Rows are points. To make a cloud, some directions were put in groups of two or more. Within a group, all points are equally far from the middle, so they leave a hole (a ring in 2 directions, a hollow ball in 3). The other directions are filled evenly. Then the cloud was stretched, turned, moved and blurred a little. Count the holes, and give their numbers of directions, smallest first.

Cloud (14 x 2):
-2.44; +0.08
-2.80; +0.30
-0.84; +1.15
-0.56; -1.04
-1.46; -0.05
+1.90; -1.65
+0.19; -1.00
-3.40; +1.54
+0.26; -1.46
+1.31; +1.46
-1.33; -0.55
-1.07; +1.56
-0.59; -2.17
-2.53; +0.09
Holes: 0

Cloud:
+1.35; -1.73
-1.37; -1.55
-1.32; -1.57
+1.45; +1.22
+2.26; -0.26
-2.45; +0.66
-0.42; +1.91
-2.35; -0.49
+1.09; +1.48
+0.13; -1.99
-0.64; -1.87
-2.43; -0.28
+1.94; -1.25
+0.61; +1.71
Holes: 1 (2)

Cloud, 22 rows:
+1.11; +2.28; -0.79
-0.55; +2.73; +0.86
+1.46; +0.37; -2.14
-0.68; -0.86; -2.52
+0.96; +0.33; -3.04
-0.69; -0.86; +1.82
-0.26; +2.34; -1.29
+0.98; -0.57; +1.06
+0.49; +0.47; -3.26
+0.06; -1.52; -2.14
-0.30; +2.78; +1.11
-0.16; -1.13; -2.66
-0.06; +2.01; -2.15
-0.86; -0.43; -2.36
+0.82; -0.82; -2.76
-1.66; +0.11; +1.32
-1.09; +0.19; -2.06
+0.58; -1.39; -0.08
-0.70; +1.54; -2.01
-1.18; -0.60; +1.71
+0.31; +1.63; -2.56
+0.87; -0.05; +1.74
Holes: 1 (3)

Cloud:
-2.17; +0.95; -0.10; +1.61
-1.64; -0.16; -0.96; -0.06
+1.04; +2.20; -1.51; -2.18
-1.67; +0.36; -2.70; -0.05
-0.18; +1.57; -1.20; -0.53
-2.07; -0.12; -1.74; +2.32
-0.40; -0.78; +0.55; +2.56
+0.48; -1.55; -2.00; -0.69
+0.62; -2.21; +0.90; -1.46
+0.61; -0.95; -0.26; -0.55
+0.02; +0.26; -1.87; +1.05
+1.39; +0.79; +1.54; -1.44
-0.80; +1.59; -0.72; +1.13
+0.08; -1.06; -0.75; +0.00
+0.22; -0.25; +0.74; +3.03
+0.11; +0.43; +1.38; -1.60
-1.28; +4.07; -1.32; -0.45
-1.27; +0.30; -1.54; -2.46
-1.42; +2.79; -1.85; -1.36
-2.57; +1.63; +0.91; +0.32
-2.38; -0.87; -1.19; +2.85
+0.35; +2.82; -2.24; -2.53
-0.28; -2.59; +0.19; -1.01
+0.87; +1.81; +2.30; -0.30
-0.76; -0.04; -0.90; +3.55
-0.31; +0.54; +1.66; +0.79
+0.91; +2.11; +1.21; -2.16
-1.92; +0.57; +0.58; +0.92
-1.04; +1.92; -0.14; -1.46
+1.14; +0.02; -1.28; -1.84
+2.79; +1.73; -0.58; -2.61
Holes: 0

Cloud (26 x 4):
+0.22; -1.17; +1.73; +1.73
+0.36; -0.12; -0.77; +4.03
-1.21; +1.47; +3.08; +0.75
+0.90; +1.03; +1.84; +3.15
-0.02; -0.34; +0.29; -2.50
+0.01; +0.70; -1.41; +0.94
-0.18; +0.60; -1.66; +2.75
+0.77; -0.86; +1.39; +2.25
-2.14; -1.40; +0.11; +0.22
-0.58; -1.58; -0.72; +0.57
-0.11; +0.13; -1.35; +0.48
+1.41; +0.44; +1.89; +0.37
-2.45; -0.85; +0.03; -0.45
-1.17; +2.47; +1.10; +0.94
-2.16; -0.26; +0.21; +2.82
+1.92; -2.49; +0.21; +0.86
+2.38; -0.26; +1.52; +0.94
-0.29; +0.85; +2.62; -0.01
-0.41; +0.39; +2.97; +0.97
+2.98; -2.02; +0.59; +0.92
+0.74; +1.71; +0.38; +0.24
+0.60; -0.54; +1.57; +2.46
-1.02; +0.13; +1.84; -2.47
-1.92; -1.09; +0.12; -2.01
-1.70; +0.54; -0.81; +2.35
+0.61; +1.47; +2.08; +2.81
Holes: 1 (2)

Cloud (56 x 6):
+0.33; -2.15; -1.91; +0.26; +1.52; -2.48
-1.19; +0.71; +0.35; +1.06; -0.41; +2.70
+2.59; +0.87; -0.35; +1.24; +0.74; +0.73
+1.33; -0.82; +1.29; +0.59; -3.06; +0.54
-0.74; +0.00; -1.76; -1.79; +3.04; +0.70
-2.24; +0.96; -0.36; -3.19; +0.87; +0.39
+2.66; -0.73; -0.25; -1.81; -0.28; -1.57
+2.43; -1.38; -1.50; -1.59; +1.13; -1.73
+1.16; -1.36; -0.28; -0.22; -2.26; +2.18
+2.65; -1.24; -0.27; +2.12; -0.74; +0.54
+2.17; +1.37; +0.51; +0.75; +1.23; +0.29
+0.36; -0.52; +0.73; -1.44; -2.35; +2.14
-0.01; +0.26; -0.33; -1.35; +3.11; +0.98
-1.72; -1.76; -1.06; +1.04; +0.98; +1.69
+0.60; -2.01; -1.00; -0.80; -0.11; -3.18
-3.70; +0.27; -1.28; -0.50; +0.82; +0.13
-0.40; -0.91; +0.04; -2.23; +0.38; -3.05
+0.70; -1.36; -1.20; +1.73; -1.48; +1.71
-0.49; +0.55; -0.17; -0.83; -1.70; -2.69
+2.47; -1.09; +0.20; +0.90; +2.19; +0.62
+0.84; -0.63; -1.06; -2.13; -1.80; +1.50
-0.88; +0.13; +1.93; -0.92; +1.40; +1.95
-0.57; -2.77; -0.14; -0.22; -1.16; +1.90
+2.07; -1.25; -1.90; -1.20; +2.08; -1.49
-0.61; +0.92; +0.12; -2.10; +2.39; -1.47
-2.56; -0.58; +0.26; -2.34; +0.93; -1.90
+0.44; -2.08; -2.22; -2.04; +2.05; -1.67
+2.22; -0.42; -0.37; +2.41; -0.37; +0.94
-1.16; -1.88; -2.76; -2.84; +0.44; -0.29
-0.21; -1.03; -2.15; -0.13; +2.66; -2.23
+0.85; -1.95; -1.46; -0.65; +0.08; -3.10
-1.93; +0.03; +1.73; -0.34; -1.15; +2.24
-2.14; -0.77; +0.08; +0.95; +1.24; +1.96
-0.02; -1.25; -0.54; +1.87; +1.86; -1.44
+0.79; -2.45; -1.21; +0.59; +0.33; -2.54
+1.66; +0.82; +0.05; -1.97; -1.49; -1.34
-0.75; +0.45; +0.58; -0.36; -0.25; -2.99
-1.55; +1.28; -2.38; +0.68; -0.24; -0.90
-1.23; +1.62; -0.34; -1.73; +0.55; +2.10
-0.31; -0.10; -1.46; +0.82; +2.00; -2.42
-2.70; -1.12; -1.59; +0.07; +2.18; -0.18
+0.25; -1.07; +0.94; +1.67; +2.27; +0.45
+2.67; -1.28; -0.46; -0.07; +2.23; +0.29
-0.47; +0.93; -0.88; -0.35; +2.07; -2.52
+1.38; +1.75; +0.79; -1.36; -1.43; -0.19
+2.12; -0.71; -2.54; -0.73; +0.57; -2.12
+0.96; -1.73; -1.45; +1.69; -1.46; -1.24
-1.51; -1.75; -2.78; -0.83; -1.58; -0.42
-0.82; +1.36; +1.05; -0.91; -0.93; +2.55
+2.88; -1.38; +1.43; -1.07; -0.22; -0.40
+1.32; +0.01; -3.25; -0.88; -0.58; -0.34
-2.89; -0.72; -0.63; +0.68; +1.26; +1.02
-0.98; +0.62; +0.71; -2.91; +1.82; +0.14
+0.06; -0.17; -0.82; +1.62; -0.47; +2.60
-1.89; +0.42; -2.52; -1.84; +2.20; +0.61
-2.68; +0.45; +0.45; +0.74; -0.69; +1.63
Holes: 3 (2, 2, 2)

Cloud, 52 rows:
+1.06; -1.20; +1.67; +0.70; +0.08; -2.18
-2.05; +1.08; +2.89; -1.26; +2.85; -0.07
-0.06; -0.04; +3.07; -2.77; -0.37; +0.12
+2.36; +1.56; +1.24; +0.48; -1.35; +1.47
-2.50; +0.08; +0.41; -1.01; +2.82; -0.64
+2.85; -0.33; +2.13; +0.56; +0.53; -0.64
-2.06; -0.06; +3.21; -0.81; +1.74; +0.43
-0.83; +0.09; +1.78; -2.29; -0.05; -2.24
-3.41; +0.94; -0.12; -0.36; +0.52; -1.13
+1.43; -1.23; -1.92; +0.67; +0.00; +0.33
-0.37; +1.34; +1.75; -2.83; -0.74; +1.77
-0.92; +1.93; +1.93; +1.61; +0.16; -1.85
-0.60; -1.63; +1.95; -0.16; +0.81; -2.00
-1.07; +1.41; +1.46; +1.05; -0.67; +1.61
-0.87; -1.52; +0.75; -0.84; -0.05; -2.70
+1.08; +2.33; +1.96; +1.11; +0.72; +2.30
+1.37; +1.85; -0.84; +0.27; -1.17; +1.31
-1.00; -0.44; -0.55; -2.76; -1.54; +0.39
+1.18; +1.42; +0.10; -0.19; +0.53; -1.39
-1.18; +1.21; +0.49; -0.43; -1.57; -2.65
-1.58; +1.80; +1.20; -1.83; +0.74; -1.45
+0.41; +1.01; -1.02; -1.26; -0.14; -0.30
-0.06; -1.21; -1.76; +1.81; +0.22; -0.55
-2.41; -0.46; +2.36; -1.14; +2.71; -0.86
-3.04; +1.41; +1.04; -0.32; +0.69; -1.74
-2.94; +0.07; -0.46; -1.48; +1.06; +1.64
-0.77; +2.04; -0.71; +1.68; -1.51; +0.65
+1.73; +0.97; -0.95; -0.39; -1.06; +1.21
-1.65; +0.37; +0.89; -0.57; +3.33; -0.49
+0.81; +1.33; +2.64; -1.77; +1.20; -0.56
-1.97; +1.94; +1.35; -2.02; -0.35; +2.10
+2.32; -0.14; +2.02; -1.43; +0.72; +1.53
+0.30; -1.44; +2.47; -2.55; +1.80; +1.25
-1.29; -1.58; +2.51; -1.88; +2.38; -0.73
-0.48; +1.18; -0.35; +2.51; +1.21; -1.11
-0.96; -0.88; +2.20; +0.11; +0.52; +1.05
-1.52; -1.46; -0.67; -2.03; +1.26; +1.82
-0.20; +0.63; +0.82; +1.09; +3.22; -0.46
-1.01; +0.74; +2.11; -2.05; -0.27; -2.23
+2.19; -0.24; -0.97; +0.30; -1.33; +1.09
-0.70; +1.32; +3.46; -2.00; -0.46; -0.74
+0.33; -0.23; +2.34; -0.43; +3.19; +2.13
-0.44; +1.62; +2.86; -2.17; +1.01; -0.86
-1.35; -1.68; -0.91; -1.80; +1.92; -0.63
+0.04; -0.56; -1.13; +1.82; +0.16; +1.40
-1.54; +0.74; +1.00; -0.47; +3.25; -0.45
+2.01; +1.79; +2.38; +1.19; -0.27; -1.22
-2.79; -0.91; -1.01; -0.44; +0.08; +0.12
+0.19; -1.41; +2.51; -1.96; +2.68; +1.33
+1.21; +0.99; +2.93; +0.17; -1.39; -0.99
-2.47; +1.89; +0.10; -1.46; +0.80; -0.74
-0.68; +0.32; +0.09; +0.58; +3.18; -0.42
Holes: 3 (2, 2, 2)

Cloud, 79 rows:
+0.36; +1.80; +0.07; +2.45; +1.35; -0.36; +1.66; +0.87
+0.37; +3.75; -0.81; +0.16; +1.26; -0.33; +1.21; -1.39
+0.23; -1.37; +1.82; +2.56; +0.53; +1.00; -1.69; +0.67
-0.94; -0.27; +1.20; +2.37; -0.49; +1.27; -0.62; +0.38
-0.02; -0.48; +0.81; +1.01; +1.86; -0.32; +0.72; +4.28
-2.87; +0.25; -2.47; +2.08; +0.88; +0.56; +0.61; -0.45
-1.16; +1.48; +0.32; -3.14; -1.29; -0.29; -0.96; -1.88
-0.67; -1.80; -1.36; +2.41; +1.20; +0.30; +0.68; +2.83
+0.53; +2.02; +0.10; +3.72; +0.55; +0.12; +1.10; -0.28
+1.51; +1.02; +0.36; +2.44; +0.06; -0.48; +1.23; +0.48
-1.34; -0.80; +2.00; -1.38; +0.59; +0.73; +1.41; -0.59
-0.10; -0.04; +0.15; -0.07; +0.45; +0.20; +0.85; +1.81
-0.42; -0.50; -0.17; -0.07; -0.16; -0.51; +2.15; -1.40
-0.78; +1.12; +0.20; +0.88; -2.68; +0.54; +0.85; +0.95
+0.21; +0.64; +2.20; +1.15; -1.22; -0.89; +0.97; -0.39
-1.06; +1.29; -2.59; +2.03; +0.90; -0.31; -3.05; -1.82
+0.51; -1.13; +0.42; +1.51; +1.18; -1.81; +3.24; -2.61
-0.10; -0.77; -0.87; +0.66; +1.00; -3.47; +2.63; -2.54
-3.06; -3.50; +0.65; -1.35; -0.05; +1.19; +1.83; +0.56
-1.83; +1.71; +2.59; +0.30; -1.15; +0.54; -0.68; +1.00
+1.56; -0.38; -1.12; +3.90; +0.63; -0.10; +0.73; +2.56
-0.52; +1.10; -1.20; +0.48; +1.21; +0.29; -1.25; +2.05
-1.48; -0.43; +0.42; -2.89; -0.16; +1.11; -1.52; -1.71
-1.11; +1.05; +0.22; +1.11; +2.82; -0.06; -1.89; +2.13
-0.38; +0.36; +1.78; -2.65; -1.64; -0.53; +0.61; -0.44
-3.56; -0.89; -0.70; +0.51; -1.76; +0.16; -1.23; -1.58
+1.44; -1.49; +1.22; -1.89; +0.81; -2.02; +1.06; -0.67
+0.19; +0.49; -0.14; -1.94; +0.83; +0.68; -1.12; +1.06
-2.68; -2.28; +0.21; +1.01; +2.49; +0.77; -1.23; +0.34
-2.07; -0.34; -1.28; +0.76; -0.77; +1.80; -3.10; -0.43
-1.27; +2.41; -1.80; +1.27; +0.42; -1.61; +0.07; -2.10
-2.50; -2.43; +0.36; +0.21; +0.12; -0.52; -0.14; +2.49
+2.13; +0.75; +1.31; +0.16; -0.08; -0.60; +0.51; +0.47
+0.47; +0.01; +1.87; +1.96; -0.86; +0.20; -0.47; -3.03
-1.03; -2.62; +2.37; +2.38; +1.78; -0.46; +1.11; -0.22
+0.93; -0.64; +1.65; -2.58; -1.45; -2.90; -0.50; -1.48
+1.71; +2.88; +0.00; +0.38; +0.13; -1.73; +1.35; -1.92
-1.85; -0.51; +1.27; +1.11; -0.48; -0.96; -1.62; -2.24
-1.11; +1.99; -0.42; +0.03; -1.35; -2.82; -0.85; -1.87
-1.11; +0.85; +0.41; +0.93; -0.14; -2.33; +1.52; +0.68
-1.83; +2.00; +0.82; +1.55; +0.89; +0.93; -1.46; +0.47
-1.98; +0.42; +2.22; -1.68; +1.50; +2.13; +0.89; +1.58
+1.94; +2.76; -1.81; +2.16; -0.23; -1.19; +0.18; -2.74
-1.97; +2.79; -0.13; -1.24; +0.48; +0.05; -2.53; -2.33
-0.84; -0.09; -0.26; +0.18; +3.20; -1.09; -1.12; +1.01
-4.16; -1.22; +2.98; -1.36; +1.09; +1.17; -0.09; +1.50
-0.68; +0.94; +0.72; -0.71; +0.37; +0.06; -2.28; -0.85
+1.16; -0.60; +1.33; -0.90; -0.02; -3.58; +0.85; -0.21
-0.22; +0.71; +0.13; +2.96; -0.54; +0.15; -0.24; -0.13
+1.43; +1.45; +1.13; -0.79; -0.87; +1.74; -2.65; -3.36
-1.29; +0.75; +1.30; +0.01; -0.37; +0.71; -0.40; -2.96
-0.52; +1.05; -2.61; +2.20; -1.37; -2.41; +0.44; -3.91
-1.75; -0.64; +0.30; -2.68; +2.29; -0.18; -0.84; -0.78
+0.02; -0.14; +0.69; +0.05; +2.35; -0.56; -0.65; +0.87
-1.88; -0.16; +1.42; -2.25; -0.46; +1.51; +1.82; +2.28
+2.65; -0.83; +1.53; +2.13; +3.44; +0.48; +2.47; +2.20
-2.34; -1.03; +2.13; -0.08; +3.06; -1.31; +0.49; +1.12
-2.40; -3.72; +1.18; +0.00; +1.33; -0.28; +1.35; +0.43
-0.32; -0.81; +1.06; +0.51; -0.53; -1.54; +0.13; -0.63
-0.91; +0.63; -0.96; +0.48; -2.00; -2.09; -0.40; -0.32
+0.38; -0.69; +1.59; +2.48; +0.82; -0.38; +3.27; +0.32
-0.57; -1.82; +0.07; +0.80; +1.93; -1.32; -0.08; +1.01
-0.08; +1.46; -2.32; +1.66; +0.11; +0.72; -0.08; +0.01
-2.14; -1.32; +1.90; +0.47; -1.08; +0.72; -0.75; -0.09
-2.65; -4.69; +0.48; -0.57; -0.54; +0.23; +0.37; +1.90
-0.40; +0.67; -0.50; +0.18; -2.41; -1.54; +0.19; -4.32
+2.30; +1.43; -1.62; +2.22; -0.25; -2.28; -0.10; -1.58
-0.15; +0.60; +1.02; -1.41; +2.15; -1.08; +0.86; -1.94
-0.82; -0.80; +0.39; -0.89; +1.61; -1.49; +2.08; +0.52
-1.34; -0.25; +1.76; +0.43; -0.08; +1.81; +1.75; +0.11
+0.18; -3.29; +1.95; +1.92; +1.92; -1.82; +1.87; -0.06
+0.56; -0.20; +0.38; +1.81; -2.45; -0.35; -0.24; +2.03
-1.51; +0.88; -0.01; -2.15; +0.98; -0.80; +1.45; +0.15
+1.40; -2.00; +2.71; -1.08; -0.52; +0.05; -0.15; -1.09
+1.03; +2.12; +1.79; +2.57; +0.93; -0.47; -1.07; +0.99
-1.93; +3.45; -1.04; +1.03; +0.84; +0.20; -1.61; -3.43
+0.60; -1.82; +1.24; +1.18; +1.34; -0.41; +0.64; +1.13
+0.69; -1.36; -0.31; -0.52; +2.16; +2.86; +0.21; +0.32
+2.41; +1.48; +0.69; -1.20; +0.60; -0.80; +1.67; -1.85
Holes: 0
